Each row of a before or after table is a point. The points were changed in one or more steps. Then noise was added and the rows were shuffled. The steps act on how far a point lies along the listed directions, d1 being the first. Write out the steps. A step turns or swaps two directions, mirrors them in a line or flattens them onto one, adds a multiple of one to another, or multiplies one. Angles are multiples of 10 degrees, from the lower direction toward the higher: turns from -170 to 170, lines from 10 to 170 but not 90. Use the fewest steps. Two steps may share a direction if one is a turn and the other turns, adds or multiplies; they go together, in the order done. Otherwise the lowest direction goes first.
In the rows, 128 means zero.

Directions:
(1): [112 187 112]
(2): [145 116  68]
(3): [187 147 141]
Before:
[[101 229 170]
 [175 157 145]
 [153 128 117]
 [193 131 178]
 [143 106 117]
 [165  83 164]
 [ 59 158 172]
 [153 151 168]
 [ 59 133 156]
 [135  96 113]
 [ 70 157 117]
 [156  87 130]]
After, 12 rows:
[[161 100 159]
 [191 139 174]
 [ 73 144 120]
 [106 204 178]
 [151 129 118]
 [ 60 129 157]
 [141 112 115]
 [ 60 149 174]
 [132 105 110]
 [176 153 144]
 [153 101 128]
 [153 150 169]]
Steps: multiply d1 by 0.7

Directions:
(1): [119 105 110 207 123 156]
(2): [192 149  74 132 108 115]
(3): [159 129 185 137  68 140]
(4): [100 197 116 126 112 173]
(5): [126 174 154 168 146  71]
Before (8 x 6):
[[154 116 143 113 124  90]
 [103 125 114 152 115 159]
 [109 121 154 131 143 166]
 [184 152 238  62   7 158]
 [102 149 149 180 115 112]
 [148  97 149  76 106 116]
 [134 117 102 153 104 172]
 [141  71 156 163 155 114]]
After (8 x 6):
[[103 120 120 154 116 156]
 [113 108 155 131 147 160]
 [126 116 106 154 106 171]
 [179 146 245  61  11 157]
 [159  75 146 167 145 108]
 [157 121 133 112 119  89]
 [106 144 151 180 116 109]
 [155 102 144  76 103 112]]
Steps: turn d2 and d4 by 20 degrees

Directions:
(1): [ 97  94 112 115 212 119 109 160  94 138  80]
(2): [175  54 163 125 157 160 122  99 153  80 140]
(3): [130 158 200 126 124 107 119 200 125  75 123]
(4): [154 112  62  68  87 120 114 154 110  77 115]
(5): [ 93  78 145 150  67 133 124 137 158 141  55]
(6): [159 109 162 114 101 115  53 122  75 178 142]
Before, 12 rows:
[[114 146 217 139 108 120 133 175 142 105 109]
 [134 116 121 144  99 145 161  97 181  96 118]
 [151 132 113 118 140 137 130 131 132 120 150]
 [ 96 172 211 173  87 114 146 185 151  83 120]
 [113 140 134 118 126 114  96 151 128 138 105]
 [122 145 142 138 147 127 115 103 113 155 129]
 [118 105 154 131  83 147 159 131 192  94  95]
 [121 123 110 115 166 140 138 136 153  99 107]
 [129 144 156 122 129 123 110 123 104 119 135]
 [141 113 110 104 126 116 107 129 123 133 137]
 [128 139 104 129  94 124 131 116 132 151 123]
 [107 157  93 121 113 136 115 148 125 139 110]]
After, 12 rows:
[[160 104 142 139 135 148 132  91 148 125 147]
 [127 155 198 147 112 127 122 111 143 170 146]
 [121 141 219 135 109 122 129 171 145  99 110]
 [142 143 155 147  98 126 113  88 130 156 146]
 [119 132 136 119 127 132 136 127 127  89 116]
 [118 112 111 121 118 134 127 116 137 115  91]
 [146 119 142 129 151 155 102 118 131 130 145]
 [140 109 248 162  85 128 103 166 141  77 132]
 [124 133 146 128 163 124 114 137 149 122 118]
 [129 135 107 116 154 119 136 130 138 126 147]
 [112 164 116 115 135 109  92 150  96 172 118]
 [146 135 103 114 122 134 126 137 123 128 138]]
Steps: turn d2 and d6 by -160 degrees; add -1 times d1 to d2; mirror d4 and d5 in the line at 130 degrees

Directions:
(1): [ 59  65 115  80 180 139 159 126 134  99 157 129 158  96]
(2): [ 85 170 135  65  73 121 109 136  51 124 161 149 120 133]
(3): [ 97 153 194 112 113 113 130 112 190 129 156  98 171 194]
(4): [139 161  96  90 162  56 153 103 111 186  97  93 167 115]
(5): [126 141 124 144 133 207 112  86 109 183 174  67 139 103]
Before:
[[134 145 168 147 113 117 135 112 192 129 145 105 131 180]
 [ 94 122 138 130 145 249 121  85 124 179 209  42 145 105]
 [108 107 138 139 160 190 103 100 151 156 155  86 122 130]
 [125 134 145 107 136 115 141 112 161 136 125 104 145 167]
 [107 151 101  78 132 171 103 102  61 164 169  69 160  88]
 [139 110 104 155 130 159 118 142 127 134 132 138 130 110]
 [105 123 135  92  99 133 145 139 119 129 142 146 133 136]
 [ 93 118 171 120 119 131 133 114 169  98 174 124 140 135]
 [141 114 140 185  91 186 108 132 146 108 148 145  92 151]]
After, 9 rows:
[[118 143 139 103 125 145 130 103 132 151 146  94 139 154]
 [130 131 142 155  81 147 113 137 133 105 140 155 100 163]
 [ 80 125 167  87 127 101 112 138 154 104 134 142 125 180]
 [ 74 116 196  80 126  63 159 160 210  65 132 147 158 211]
 [135 101 140 112 168  60 144 150 200  83  86 125 171 157]
 [133  97 124 137 138 154 155 126 159 144 129 122 139 123]
 [118 167 159 125  93 149 119 100 136 152 177  93 126 161]
 [ 99 120 160 126 128 152 132 101 159 120 181 106 142 120]
 [122 123 116 125 112 118 122 159 120 113 124 164 132 131]]
Steps: multiply d2 by -1; mirror d3 and d5 in the line at 20 degrees; multiply d4 by 0.7

Directions:
(1): [161 158 212 175 106  49 147 136 153 142 176 116 104 136 119  80 108 115
 130 167]
(2): [146  94 177 140 104 223 123 149 111  70 149 169  91 128 107  69 146 100
 141 114]
(3): [104 128 136 134 135 110 182 223 122  75 170 106 134 168 158 177 167 133
 100  94]
(4): [102  92 111 160  69 103 201  90 135 124 110 159  82  62 113 159 138  98
  80 113]
(5): [ 78 115 123 102 140  80  95 105  58  73 181 147 154 107  89 141 149  92
 147 186]
(6): [185 124 124  53 136 131 147  87 143 109 192 116  92 109 107 134 152 212
  95 131]
Before (13 x 20):
[[156  90  94 118  86 152 155 100 177 145  93 133  72  83 123 114 147 125
   86 109]
 [112 108 163 194  59 208 137 125 127 155  61 201 102  88 134  77 119  34
  162 108]
 [105 135 124 136  77 146 156  67 156 166  79 136  83 110 141 104 117 111
  103 138]
 [122 118 123 142  93 161 166 131 112  92 137 144 104  94 114 116 147 107
  127 121]
 [ 80 146 138 141  96   7 166  67 107 101 165 126 118  91 102 160 127 133
   92 173]
 [ 89 138 140  78 143  92  75  87  78  98 181 152 174 131  91 118 134 114
  190 197]
 [ 96 121  80 120 109  69 170 126 143  98 156 140 103  92 124 176 149 130
   85 146]
 [119 144  89 148  89 102 135 115 153 168  33 119 129 154 145 152 110 120
  115 116]
 [160 122  96 116 106 119 144  72 160 176  82 126 102  72 149 156  93 161
   87 127]
 [ 67  84  95  96 130  54 121  28  51  80 169 152 142  64  73 165 143  96
  135 198]
 [ 61 137 108 177  92  84 154 134 136 154  80 134 135  98 136 148 115  89
  129 124]
 [179 176 139  67 156 153  54 145 138 151 136 102 161 171 137 103 107 185
  189 123]
 [122 126 131 127 124 147 123 134  90  87 150 137 110  87  99 160 169 136
  118 133]]
After, 13 rows:
[[ 71 143  96 160  97  61 159 119 143 163  93 121 136  93 136 161 116 112
  117 127]
 [135 153 163 131 130 147 178 225 171 120 148 108 142 205 179 144 145 161
  137  77]
 [ 75 131  84 133  96  75 107 102  96 121  68 138 150 140 114 161 125  87
  132 156]
 [ 59 126 120 114  94  92 161  96 101 102 146 134 105 113 126 145 153  93
  100 165]
 [147 131 102 115 104 136 176 104 135 121 140 125 100  85 116 135 142 154
  110 120]
 [112  95 136 188 103 160 242 219 158 101 104 112 101 161 186 179 153 123
   82  41]
 [ 76  91 127 146 100 127 123 138  72  75 122 169 128  82 125 152 129  58
  122 153]
 [116 115 109 179  81 155 161 142 175 132  84 164  85 102 138 118 120  93
  107 109]
 [115 141  88  52 120  28 180  76 116 138 189 125 129  68 122 211 166 170
   91 157]
 [155 131 128 137 119 180 139 141 134 126 112 126  94  97 122 152 153 161
  107  96]
 [104  74  96 107  95 123 133 101 115  87 137 153  94  74  97 125 170  81
  102 148]
 [137 161 153  82 154 154  45 177  95 102 157 120 176 175 127 104 123 135
  204 137]
 [105 145 193 235  62 103 206 163 163 120  97 130  87 139 154 113 113  99
   94  94]]
Steps: multiply d1 by 1.3; swap d2 and d6; turn d3 and d5 by -140 degrees

Directions:
(1): [133 154 134  99 183 179 152 203 119 102 120  83 105 141  81 154 135 135
 125 130  84  85 104 193 213 111 174 145 157 101 178 144]
(2): [138 196 135 112 204 131 125 121 112 107 125 161 146 112 139 131 105 194
  75 142 121 156  93  56 136  91 114 184 200 155  69 126]
Before, 14 rows:
[[139 121 117 130 110 130 152 171 138 127 118  79 118 147 107 147 127  97
  146 134  95  79 139 195 161 143 162 118 105 109 186 144]
 [123  74 113 145  51 105 121 118 144 153 128 130 128 135 119 136 134 106
  167 127 159 119 149 149 127 181 136  79  63 105 163 126]
 [128  86 119 138  71 118 122 137 139 125 137 108 111 139 123 124 137  93
  140 119 139 108 133 174 123 150 147  98  80 118 178 109]
 [110  68 113 137  59 115 141 135 144 144 134 115 122 148 129 133 162  64
  175 123 158 103 159 194 128 163 127  81  61  98 177 131]
 [132 198 120 123 201 142 136 161 119 106 114 149 138 127 123 147 132 163
  108 147 107 154  97 108 151 100 142 171 171 138 127 133]
 [122  92 138 124  84 142 132 135 136 111 150 101 113 151 126 138 139 100
  170 114 134 130 154 170 132 146 122 107 104 111 163 122]
 [112 137 125 130 137 133 129 136 137 123 121 110 118 143 138 135 130 120
  138 124 112 108 122 150 150 129 148 122 148 123 152 132]
 [140 202 135  91 225 143 150 154 111  87 141 132 117 120 122 162  98 192
   90 146  87 152 103 102 174 113 128 174 198 152  95 143]
 [112  78 124 155  48 107 138 134 146 132 145 125 124 141 144 123 133  57
  189 115 160 107 140 171 101 151 127  80  45 113 158 155]
 [115 115 139 127 102 146 124 158 136 128 134 108 126 142 119 138 115 101
  142 131 122  92 136 183 154 134 141  87 112 117 164 145]
 [124  88 136 137  82 135 135 182 139 139 124  76 107 129 102 137 152  92
  171 103 109  84 156 224 164 137 156  86  72  96 207 145]
 [116 179 134  99 195 151 144 161 114 106 130 133 138 144  97 154 124 187
   93 148 117 113 103 129 165  84 137 166 193 128 113 133]
 [124  99 133 143 106 160 128 172 135 131 126  96  98 133 117 126 144 101
  150 104 111  75 142 171 160 146 148  99 106 107 170 131]
 [113  55 121 165  38  54  89  43 132 175 151 193 149 110 175  81 119 100
  144 115 185 177 160  68   7 163  89  83  59 147  77 102]]
After, 14 rows:
[[132 111 121 144  85  87 103  85 134 130 140 158 138 120 159 108 117 131
  106 125 159 154 125  90  74 135 112 123 114 148 109  98]
 [111 101 114 145  78  75 117  68 138 148 138 182 159 124 179 116 142 109
  132 132 188 159 148  80  64 149  74 114  92 142  88 116]
 [107  15 124 151  18  97 114 115 139 171 145 119 107 141 122 105 149  42
  197 101 152 103 169 205  75 182 147  43  19  92 188 116]
 [120  94 115 149  60  84 109  85 142 154 131 164 148 120 147 127 122 134
  146 133 173 153 140  84  95 170 107 101  82 128 114 118]
 [118 175 135  97 190 158 148 167 113 107 128 127 127 150  89 154 130 177
   94 145 113 109 108 147 173  83 143 162 187 126 123 133]
 [140 186 138  85 220 163 160 187 114  85 138 100  98 133  97 171 107 167
  108 141  78 117 104 161 202 123 150 158 178 131 137 154]
 [141 164 119 141 133  86 125  88 135 133 121 157 160 115 164 128  97 154
  101 145 129 146 129  56  87 124 102 155 143 162  80 125]
 [114 151 124 139 142 118 124 109 133 127 124 134 131 133 159 132 118 140
  123 129 122 128 125 106 124 126 130 134 166 140 117 131]
 [116 101 128 162  64  77 121  84 143 139 147 172 148 126 182 109 114  94
  159 124 181 151 134  86  54 141  92 103  72 142  94 142]
 [126 144 139 153 111  74  94  71 132 147 130 175 157  89 177 106 114 173
  103 116 151 179 141  40  63 109  79 134 128 167  61 120]
 [120 148 140 132 116 111 105  98 127 128 139 162 155 121 159 119  89 139
  112 141 153 138 127  91  99 120 100 114 142 159  91 134]
 [130 134 131 153 127 114 103 103 129 133 131 161 133 110 170 113 120 157
  105 118 145 136 132  48  96 129  94 130 145 157  75 115]
 [121 123 136 130  98 111 118  87 128 114 154 145 138 133 162 123 126 134
  140 122 157 170 144  85  84 136  87 128 126 138 101 115]
 [127 186 116 117 196 154 145 181 122 107 112 124 124 135 109 154 136 142
  123 140  96 141 102 146 174 103 162 153 159 120 158 139]]
Steps: swap d1 and d2
